Each row of a before or after table is a point. One or more steps were done to the points. Then noise was added and the rows were shuffled. The steps act on columns, c1 being the first. Write out the steps. A step turns or swaps two columns, mirrors them in a line or flattens them onto one, adds a multiple of one to another, or multiplies or shifts one. Angles are multiples of 10 degrees, from the lower column toward the higher: turns from -170 to 170, lines from 10 to 170 but not 90. Use the fewest steps. Two steps may share a column if one is a turn and the other turns, adds or multiplies; they go together, in the order done. Otherwise the lowest column goes first.

Before (14 x 2)
[[-19   6]
 [ -2   2]
 [-34 -15]
 [ 29  -1]
 [ 12  20]
 [ 26 -25]
 [-12  48]
 [  9  -5]
 [ 55  29]
 [-22 -20]
 [ 39  54]
 [ 52  29]
 [-41  39]
 [-17 -14]]
After (14 x 2)
[[ 18   7]
 [  7 -21]
 [ 15 -62]
 [-12 -60]
 [-12  -3]
 [  0  31]
 [-21 -21]
 [-33  -6]
 [  1  -2]
 [ 41 -20]
 [ -1  20]
 [ 54   6]
 [ 10  30]
 [-12 -62]]
Steps: turn c1 and c2 by -130 degrees

Before (8 x 3)
[[-16 -44 -21]
 [ 23  46 -12]
 [ -5 -29 -15]
 [ 18  41  20]
 [ -6 -13  37]
 [  4 -40   6]
 [  8 -30   3]
 [ -5  51  -9]]
After (8 x 3)
[[-54   2 -19]
 [-32  24  42]
 [ 10  -9  74]
 [ 43  -3  12]
 [ 26  -7 -28]
 [-42  29 -25]
 [ 40 -23 -42]
 [ 33   4   6]]
Steps: turn c1 and c2 by 80 degrees; multiply c3 by 2

Before (13 x 6)
[[ 14 -19  -2 -13   6  -8]
 [ 33  30   3 -15  26  26]
 [  4  -4 -13 -17   6 -18]
 [ 19   6 -27   0  13   6]
 [ -9 -28  -4 -41 -33  -1]
 [-14 -12 -21  33   6 -20]
 [ 12  -5  -4 -42  18  10]
 [-12 -10 -54  33  11 -32]
 [  8  10  10 -36  23 -18]
 [  5  -1 -21   5   1   6]
 [-51 -16 -26 -42 -33   9]
 [ -9   5  -6 -32  29  19]
 [ 11  -4 -13  -6  32   1]]
After (13 x 6)
[[-10 -13  46  13  17 -23]
 [-38  20  59   6  14 -55]
 [ -2  13  37  11  27   1]
 [-41 -31  24 -50 -22  25]
 [-41   5  47  10  18  29]
 [  6  -1  27   5   3  17]
 [ -1  12  21  16  10  18]
 [-20  -1  37   2   7 -55]
 [ 33  -3  -3 -13  15 -95]
 [ 35  -9  31 -13  10 -61]
 [-38 -40  47 -10 -15  -4]
 [-14  42  55  32   6  79]
 [-32  18  46 -10  21  57]]
Steps: swap c1 and c4; turn c2 and c5 by -30 degrees; shift c3 by 50; multiply c6 by 3

Before (12 x 9)
[[  2   5  44  37 -17 -28   8  14  15]
 [ 38  -1  -5 -53  73  -5  -7  44  12]
 [  4   3   4  19  33   8  20  44 -50]
 [ 15 -47  39 -13  63  26 -26  33  78]
 [  7 -27 -46 -17  11  34 -13 -33 -32]
 [-18  19  -2   2  36  10  -6 -24 -23]
 [ -5  36   1  42  45 -14  57  21   9]
 [  2 -61 -13 -31  33   7 -46 -28 -22]
 [ 20   1 -21 -32  10  36  -7 -26 -47]
 [-36  18  21  -6 -12  20  15  43  -8]
 [ 11  -4   0  18   7  22 -34 -22 -40]
 [ -6  -6 -19  59  25  -8 -37  25  14]]
After (12 x 9)
[[ -5  17 -16   3  37  38 -10  25 -22]
 [-25  20 -33  -7 -11  48  18 -44 -10]
 [ 11  -4  35 -54  71  27  35 -32  15]
 [ 16  -5  -8  61  24  20  48   6  14]
 [ -2   1   4  18  32  39  13 -46 -51]
 [ 50 -25  -2 -19  12  66 -10  32 -32]
 [ 14 -58   2 -30  34  39  16  49 -22]
 [  1  -5  10  18   8  47  14  39 -42]
 [ 21   1  11 -33  10  66 -12  25 -48]
 [-34 -46  28 -11  66  58  43  -8  77]
 [  0  36  -3  43  43  16 -30 -51   9]
 [-46   4  11  34 -19   2   6 -19  13]]
Steps: turn c1 and c3 by 80 degrees; shift c6 by 30; turn c7 and c8 by -140 degrees

Before (14 x 12)
[[-32  14  48 -11 -26  10  11  59 -26 -35  -6  -4]
 [-38 -59  53 -11  32   9  28 -26 -11 -22  -3   1]
 [ 29  23 -32 -14 -38 -23 -38 -21 -20  51 -25   6]
 [-13  14 -26 -17  -9  19   6  30 -37  66  16  20]
 [ -8 -42   3  14   9  -8  19   5  -7 -18   5  28]
 [-29 -16  26   5  -2  -6   7  40   2  42 -24  41]
 [-60  11  30 -48 -56 -10  23 -64  11  53 -14   5]
 [-27 -24 -31  22 -18 -39  26  12  -9  45 -18   8]
 [ 23  -1  12  59  43  18 -40   5 -10  33 -16 -20]
 [  2  31 -23   0  37 -41   1 -13 -20 -25   7  11]
 [  2 -60  27  17  13  -4 -12  13  68  52   1 -22]
 [-16 -19   2 -26  15 -51  20  11 -21  70 -23  -1]
 [ 20  41 -47 -35  11  39  42  20 -21   8 -18  16]
 [-60 -53 -15 -21  21  40   6  38  40  18 -19   1]]
After (14 x 12)
[[-58  16 -14 -20  18 -50   9  36  27 -50 -17  -5]
 [  1  52  31  14  12 -12 -11  19  61 -60   1 -22]
 [-15  67 -29 -13  -6 -10   6  20 -43   9  17  21]
 [-14  70   1 -25  11  51  21  10 -15 -19 -21 -18]
 [ 31  46 -36 -14 -39  25 -39 -30 -18  25 -28  -6]
 [-31 -35  52  -7 -26   1  16  74 -17  13  -7  22]
 [ 24  32  16  57  39   0 -39   4   4   0 -17  30]
 [ -8 -20   2  17  10   1  21   4 -25 -39   7 -19]
 [  4 -27 -21   0  35  40   5 -21 -19  31   9 -15]
 [-26  41  26   2  -3 -11   9  47 -21 -17 -26 -30]
 [ 19   6 -44 -33  12 -37  46   5 -25  46 -17  21]
 [-28  46 -29  20 -20  30  27   2 -12 -26 -17 -20]
 [-66  53  26 -50 -54   3  22 -55   8  12 -14 -12]
 [-40 -19  55 -11  34  -4  29  -8 -12 -56  -2  11]]
Steps: swap c2 and c10; add 0.3 times c3 to c8; turn c9 and c12 by 40 degrees; turn c6 and c12 by 150 degrees

Before (8 x 14)
[[ 14 -23  12 -34  66  18 -39 -32  33 -14  15  -1   2  17]
 [-18  -2  72  36 -40  -6   0 -27 -32  40 -63  -4  58  -8]
 [-54  30  37   1   2 -19 -24 -13 -67 -11   7  16  28  14]
 [-18 -41  31 -36  10   2  93 -17   7   7 -34  44  34  -8]
 [ 57 -22 -24 -51  -8  12 -43 -39   1  12 -22  11 -14   8]
 [  5  29   5 -23   5  -1   0  37  31  16  26  14   6  29]
 [-50   3  -4  30  41  -5  25  11 -24 -85 -19  -5 -15  44]
 [-11  13  24 -13   3  -2  22  33 -13 -19  27 -28  -6  68]]
After (8 x 14)
[[ 56 -20 -28 -51  -7   5   3 -20 -33  10  -4  14 -14  40]
 [-10  14  31 -13   2   0   2  27  21 -20   5 -28  -4  48]
 [-49   4  -5  28  39   0  -2  30  -5 -84  -1  -6 -14  44]
 [ 13 -24  12 -34  68  11   4 -45 -10 -12   0  -1  -2  26]
 [-56  28  37   3   6 -22  -4  50 -44 -11   3  14  27  58]
 [  6  27  12 -25   0  -2   2  -7  50  16   0  17   7 -22]
 [-19 -40  25 -35  10  17  -1 -16 -15   6   4  41  34   2]
 [-17  -3  59  38 -37  -7   0  17 -38  41  14  -5  62  31]]
Steps: flatten c3 and c11 onto the line at 10 degrees; flatten c6 and c7 onto the line at 10 degrees; turn c8 and c9 by 60 degrees; add -1 times c9 to c14

Before (10 x 20)
[[  8  21  18   1   8 -41 -52   0  -1  34 -30 -18  -4 -11  21  13 -16 -18
   18   1]
 [ 31   0 -10 -45  -7   0 -48  -6  11   3 -36 -40 -13 -11  14   2  -1 -12
   18  31]
 [-38 -36 -12  44  -6 -30 -87  -7  36   8  78 -22  13 -48  22  -7  -5   0
  -17  53]
 [ 42 -40  26  12  41  25  51   5  10  21 -24   8  30  11 -36  -9 -50 -24
  -44  22]
 [-49   5 -22  -5 -10  -5   2  37  18 -29  56  13  -2 -75  30 -38 -26   6
  -26  39]
 [ 20  16 -28 -57  51 -11 -29  19  -9  27 -27 -17 -23  17   1 -16  -5 -38
   40  17]
 [-20 -62  26  20  14  -5  -2 -12 -20   0 -28  19  63  20 -34  -9 -46 -12
  -26  35]
 [ -2  34 -39 -11   1 -20 -30 -31 -10  32 -14 -53   1   2  36  -5 -23 -24
   27  25]
 [-14 -54  58 -18  47  -2   7 -38  14  17 -14   7  52  20  -7 -30 -35 -11
  -47  19]
 [ 27 -14  38   8  28  40  17 -28 -28 -11 -35  39  32  55  -9 -20 -48 -52
  -46   0]]
After (10 x 20)
[[ 27  12  37  23  27  40  16   2 -29   8 -34  38 -31  54  -8 -20  24  63
  -19  -7]
 [ 20 -23 -28 -43  52 -12 -29  51  -8 -11 -26 -17  35  16   0 -15  48  25
   16  -6]
 [  8 -19  17   6   8 -43 -50  30  -1 -43 -29 -18  25 -12  20  14  10  22
    7  10]
 [ 40  24  26  36  42  24  50  34  11 -23 -24   8  -9  12 -35  -7  24  38
  -18 -38]
 [-13  38  59  10  47  -3   6  -8  13 -47 -13   6 -28  20  -7 -30  36  16
  -20 -44]
 [ 31 -15 -11 -32  -6   0 -49  23  12   5 -35 -42  10 -11  12   2  34   1
    7 -27]
 [ -3 -43 -38   2   3 -20 -30  -3 -12 -34 -16 -52  20   2  36  -5  22  25
   12  -5]
 [-51 -23 -22  18 -10  -5   2  67  19  20  56  13 -18 -74  29 -39  20   1
  -10 -31]
 [-21  36  26  40  14  -5  -2  18 -19 -43 -27  18 -48  20 -33  -8  14  28
  -11 -61]
 [-37   4 -11  31  -6 -32 -87  24  37 -30  79 -23  -6 -49  23  -6 -30  10
   -7 -64]]
Steps: turn c2 and c20 by 150 degrees; turn c4 and c17 by -130 degrees; turn c4 and c18 by -160 degrees; turn c10 and c13 by 140 degrees; add 0.5 times c6 to c10; shift c8 by 30; multiply c19 by 0.4

Before (9 x 32)
[[ 11   4  -7   0  -1  28   7   2   3 -19  53  10 -18 -26  -5  -3   1   9
   29 -14   5  -4  10 -16  -1  -4  10  14   7   9  -3   6]
 [  5   3 -13  -2  -7  -9 -15 -24  -6  -4  -1   2  11   2   6  -8  -6  -1
   -9  -1  20  41   0 -14  22   5  23 -60  -1  -9  -7   1]
 [  3  15  -8  11  17 -10   5  -6  14   4  11  10 -17 -16  13  15  28 -36
   27  -7  -3   3   5  -1 -71   9  13  22  -3  -9 -16   4]
 [ 10  -6  -6   7  -9   4   5 -12 -22 -18  -6  33  -9 -11   0  28  13  -5
   33  -3  -1  21  11 -21   2  -5 -50  33 -13  11  -3   5]
 [ 15  21  -9  11  17  -7   6  -7  18  -9  -7   1 -19 -11  27  -2  -2   9
    2 -15  -1  -1  -5  14  23   5  13  18  29 -14 -14  -5]
 [-14  11  -9  -9  -2 -11  -3   2  21  -1  21  -1  11  17   7  23  -4 -21
   -6  46  19  -4  22 -13  18   0  19  14 -12   0  -7 -10]
 [  0  -3  -7   5  -8  35 -61  -3   8  -9  13  15 -16  -9  -6  17   1   2
   19 -15  48  32  -6   9  23   8  29 -11  10   4 -19   4]
 [-60  19  -9 -10   2 -10  -3 -12  12   1 -10  -2 -15 -19  11  17   0   6
  -95  -7  -5 -12 -13 -12  11  27 -40  15  15  -7 -12  -1]
 [ 18  -1 -10 -10 -39   1 -22  -7  21  -5  15   1   0 -26  19 -17   6  -3
   36  -3  -3   7 -11 -15   3   8  26 -15 -12 -12 -20 -11]]
After (9 x 32)
[[  5   3  -5  -2  -7  -9 -16 -24  -6  -4  -1  -2  -8   2   6  -7  -6   0
   -9  -8  21  40  -1 -14  22   4  23 -61  -2  -9  -7  -1]
 [ 11   5  -2   0  -1  28   7   1   2 -19  53 -12   0 -26  -5  -2   2   9
   29  23  19  -3  10 -16  -1  -5  10  14   8   9  -3  -3]
 [ 19  -1  -4 -11 -40   1 -21  -6  21  -5  14   3  -2 -25  19 -17   6  -3
   35   2   1   7 -11 -15   3   8  26 -15 -12 -12 -21  10]
 [ 14  21  -4  11  16  -7   6  -7  19  -9  -7   1   2 -11  26  -2  -2   9
    2  24  14  -2  -5  14  23   5  13  19  29 -14 -15   5]
 [-13  11  -3  -9  -2 -11  -3   1  21   0  21   5  29  17   6  23  -5 -21
   -5 -38 -26  -4  22 -13  17   1  19  14 -12   0  -8   9]
 [-60  20  -3 -10   1  -9  -2 -12  12   0 -10   2   5 -19  12  17   0   6
  -95  16   2 -12 -13 -12  11  27 -39  14  15  -6 -12   1]
 [  2  15  -4  11  17 -10   5  -6  13   4  11 -11   6 -16  13  14  29 -36
   27  18   4   2   4  -2 -71   9  14  22  -3 -10 -16  -1]
 [  0  -3  -3   5  -8  35 -61  -4   8  -9  13 -15  -2  -9  -5  17   1   2
   19  22  63  32  -7   8  23   8  29 -10  10   4 -19   2]
 [ 11  -6  -2   7  -9   4   6 -12 -22 -19  -5 -33   4 -12   0  28  13  -5
   34   9   2  21  11 -21   3  -4 -50  33 -14  11  -2   6]]
Steps: multiply c3 by 0.4; turn c12 and c32 by 160 degrees; add -1 times c20 to c21; turn c13 and c20 by -130 degrees

Before (12 x 64)
[[ 33 -26 -24  -7  11  -7   9 -11 -33 -26 -16  20 -27 -34 -14  -4 -21 -32
   13 -12 -22 -14   4 -52 -13  -9  10 -18   1 -27 -27   5 -37  12   8  23
   91  20 -20  -7  17  28  18   8  27  59 -19  -9   0  -2  19  -7 -19 -29
   18  32 -20 -34  -9  -9 -36   1  34  21]
 [-11  30  13  32  13  39  13 -25  12 -15   2 -15  20 -10 -31 -14  -8  34
   -9 -23  -5  40  -5  42 -25  15  -6 -19  -5 -16   7  19   6 -22  -7 -34
  -24  14  15   0 -20   0 -39 -42  22 -37  24  -3 -17 -20   0  13  -4   0
    2  -5   5  38  27  18 -25  28 -26 -35]
 [-17  34   9  -6   6  19  26 -17  24  11   6  38   6   1 -39 -22 -12  21
   24 -32   9  38 -25  34 -34  -3 -30  18 -10 -15   9  16   1 -12   1 -25
  -19  -5  37  11   3   7 -17 -15  14 -37  39 -24  13  -8   7  15 -10 -16
   34   6  -4   5 -10  12  -9  -9 -17 -32]
 [-20  10  23  12   4   4  16   2   2   0 -15  13  54  21 -19 -10 -18  -9
  -23  -5   3  17 -36  19 -51   4 -21  -5 -17  -9 -11   3  19  -5  13 -30
  -14   2 -16  10   5  25 -13 -20  22 -53  44  -5   4 -27  12   7 -16  -7
    3 -23 -20  36 -10  -6 -32  -6 -23 -52]
 [ 31 -19   0  14 -41  10  22 -13 -40  -6   6   6 -27  -2   0  12  16 -43
   13  12   2  27 -17 -19 -12  -6  17 -47   1  13 -12   9 -39  22  12  38
   95  13 -11 -19  12   4  18  38  27  35  31   8 -16  40  40   2 -11 -45
   27  27 -24 -58  -5 -13  -9 -14  26  33]
 [-17  29  29 -14  13   8  26 -49  24 -16  -4  22  38 -13 -15 -15 -11  -3
   -5 -51  15  17 -23  52 -38   0 -16   2 -27  -6   1  17  14 -49 -13 -35
   -1  17  25   4 -28 -16 -16 -40  -7 -57  44   5 -17 -10  26   3  -6 -13
   11  13 -24  41  35  36 -30 -22 -23  -7]
 [ 33  -1  17 -32 -11  -8 -13  -3  11  39   7  17  14  40 -25 -38 -11  24
  -21 -16  28  16  14 -31  36  -7  23   5  16   6 -32  10  33  -8  18  33
  -20 -23  11  15  15  -6  12 -42   6 -21 -65   7   6  12 -42 -21 -25 -33
  -21 -14 -12  19   8  -8   3  18  12  30]
 [-32  37  23  -8  -3   1  47   3  14 -29   2  21  16   4  -6 -22 -17   3
  -15  -8  12  19  -9  57 -20  -5 -32  18 -30 -25 -10 -18  13 -13  -6 -11
  -35   8   3   8 -11  -8 -13 -39   2 -34   6  24 -12 -11   1  23 -18   2
   -7  -4   3  12 -15  17 -36  18 -35 -33]
 [ 74   3  -2   1 -16  -6 -22 -26  23  15  -4  -9  17  34  17 -64  -9  26
  -19 -12  36  -7  10 -50  14  -5  19  40   0  32 -51 -24  30  -5  20  24
  -22   9   2   9   6  25  15  -6   8  -1 -92  -7  25 -32 -42  38 -13  -9
   -9  -8  -1   2  -2  11 -20  16   7  24]
 [ 61 -10   4 -12  25  -9 -16  -8  24  22  -7  22  19  18   3 -51 -12  10
  -38 -21   1   9  -7 -12  46  -5 -10  21  27  38 -41  18  20  -2  12  28
    3 -13  -2   9 -12  13  39  -8 -13 -10 -66  23  30 -17 -42  17   5 -13
    0  20  20  -5  25  -6  -6  43  18  15]
 [ 30 -55  -4  22 -18 -41 -24 -15 -23 -30 -22   0 -30 -11  -5   9   9 -18
   19  -9 -16  -6  13 -51  -1   5 -32  -4  10  -3   6  22 -19  17 -10  28
   51  21  -1   2  18  -1  18  23  37  34   6  16 -12 -16  10  12   3  -6
   11   8 -19 -24 -12   3  -9 -19  -4  13]
 [ 12 -27 -19   6  -2 -22 -10 -32  -4 -18   7   9 -18   1  33   8   1 -49
   16  22   4   9   6 -23 -19   5 -17 -33  -4 -24  11  16 -35  12  39  37
   50  30 -37  -3  15  17   6  27  19  52  -1 -25 -19  12   5 -11 -10  -4
   39  22 -39 -32  -9 -24   1 -13  20  -6]]
After (12 x 64)
[[-32  34   9  -8  -5  -2  46   4  13 -29   2  21  14   5  -7 -22 -17  -2
    1 -11  13   1  -9  58 -26  -5  35  20 -30 -28 -11 -21  14 -14  -5 -12
  -33   9   0  10 -10   4 -11 -39   3 -33   6  26 -10 -10   4  23 -18   4
   -7  -6   3  14 -21  17 -34  19 -35 -33]
 [ 34 -26  -1  -5   7  -9  13 -12 -35 -28 -15  20 -40 -42 -13  -1 -21  21
  -10 -10 -21  -3   5 -51 -13 -10 -12 -17   0 -29 -24   8 -34  12   5  23
   88  19 -20  -5  17  -3  20   7  29  62 -19 -11  -1   0  18  -9 -20 -32
   17  34 -21 -34  -3 -11 -37   0  33  17]
 [ 32 -21  -1  16 -42   8  21 -12 -38  -8   7   8 -23 -14   1  10  13  42
   -3   9   0  -3 -18 -23  -6  -7 -21 -46  -1  12 -15   7 -35  20  17  39
   98  16 -15 -21  11 -12  20  39  28  33  32   6 -17  40  42   1  -9 -44
   31  26 -23 -57  -4 -15  -9 -13  26  35]
 [-14  27  -8 -17  16   6  28 -50  24 -13  -6  18  31 -12 -18 -14  -7  -4
   -1 -49  16  -2 -23  54 -39  -5  14   3 -28 -11   3  17  15 -48 -10 -32
   -2  20  27   3 -28  12 -17 -41 -10 -57  44   6 -16 -10  31   3  -9 -15
   11  12 -23  39  21  37 -31 -23 -24  -7]
 [-10  31  -4  31  11  37  13 -24  15 -15   2 -14  10   1 -28 -15  -8 -35
    8 -21  -4   2  -6  44 -24  17   5 -22  -4 -16   5  19   6 -21  -7 -34
  -27  15  15  -2 -20  10 -40 -43  25 -37  26  -2 -21 -20  -3  12  -3  -2
    2  -2   6  35  19  20 -25  23 -26 -37]
 [ 34   0  -4 -28 -11  -5 -13  -3   9  37   6  18  11  49 -25 -38 -12  -6
   22 -17  28   0  16 -29  33  -8 -13   6  16   2 -31  11  36  -9  20  36
  -21 -21  11  12  15   3  13 -44   9 -20 -65   8   6  11 -42 -21 -24 -28
  -21 -15 -14  19   5 -10   5  18  10  29]
 [ 32 -59  -1  23 -21 -42 -26 -15 -21 -33 -25  -3 -17 -16  -4  12  10  15
  -30  -6 -18   0  15 -51  -1   5  21  -2   9  -2   5  21 -20  16 -13  27
   53  20   1  -2  15 -15  16  21  38  34   6  16 -11 -18   8  13   1 -10
   12  10 -20 -21  -9   4  -9 -21   1  12]
 [ 14 -29   1   6   2 -24  -8 -32  -5 -17   7   7 -25 -15  31   6  -2  46
  -24  19   3   1   6 -28 -21   5   9 -32  -1 -26  10  14 -33  16  43  38
   48  29 -38   3  13  -2   7  28  15  53  -3 -26 -19  10   7 -14  -9  -6
   41  20 -37 -34   3 -24   0 -13  19   0]
 [ 72   1  -1   2 -17  -6 -23 -32  21  15  -1 -13 -12  44  19 -61 -11 -13
   21 -16  34   3  13 -47  11  -7 -13  41  -1  32 -53 -27  30  -9  21  21
  -20  11   1   7   4  22  17  -8   8  -4 -93  -7  28 -28 -47  38 -17 -11
  -11  -5   0  -1   0  10 -19  15   5  26]
 [-20   5   6  13   1   5  13   3   4   3 -17  14  12  17 -21  -9 -16  15
   15  -8   4   4 -35  19 -54   2  31  -4 -19  -9 -16   5  18  -8  14 -30
  -16   6 -20  11   5  39 -16 -20  19 -55  48  -5   2 -26  12   6 -16 -11
    1 -26 -19  36 -15  -5 -30  -5 -19 -52]
 [-17  32   2  -4   6  19  28 -20  24   8   9  38  -6  10 -36 -22 -10 -18
  -31 -30  15   2 -24  31 -35  -3  20   9 -12 -14   8  19   0 -13   2 -24
  -21  -1  33  12   2   6 -19 -15  11 -35  39 -23  13  -7   8  14 -12 -16
   33   2  -3   2 -10  11  -9  -8 -19 -31]
 [ 62  -6 -11 -12  25  -5 -19  -8  26  24  -7  22   0  19   7 -50 -10  -4
   33 -16   3  -4  -7 -10  47  -5  22  21  29  39 -37  17  18  -4  11  29
    7 -12  -3   7 -14  20  39  -6 -10 -16 -66  27  30 -14 -43  14   5 -10
    4  23  21  -5  18  -5  -6  39  17  12]]
Steps: flatten c3 and c59 onto the line at 110 degrees; turn c13 and c42 by 50 degrees; multiply c42 by 0.7; mirror c14 and c18 in the line at 10 degrees; turn c19 and c27 by -160 degrees; multiply c22 by 0
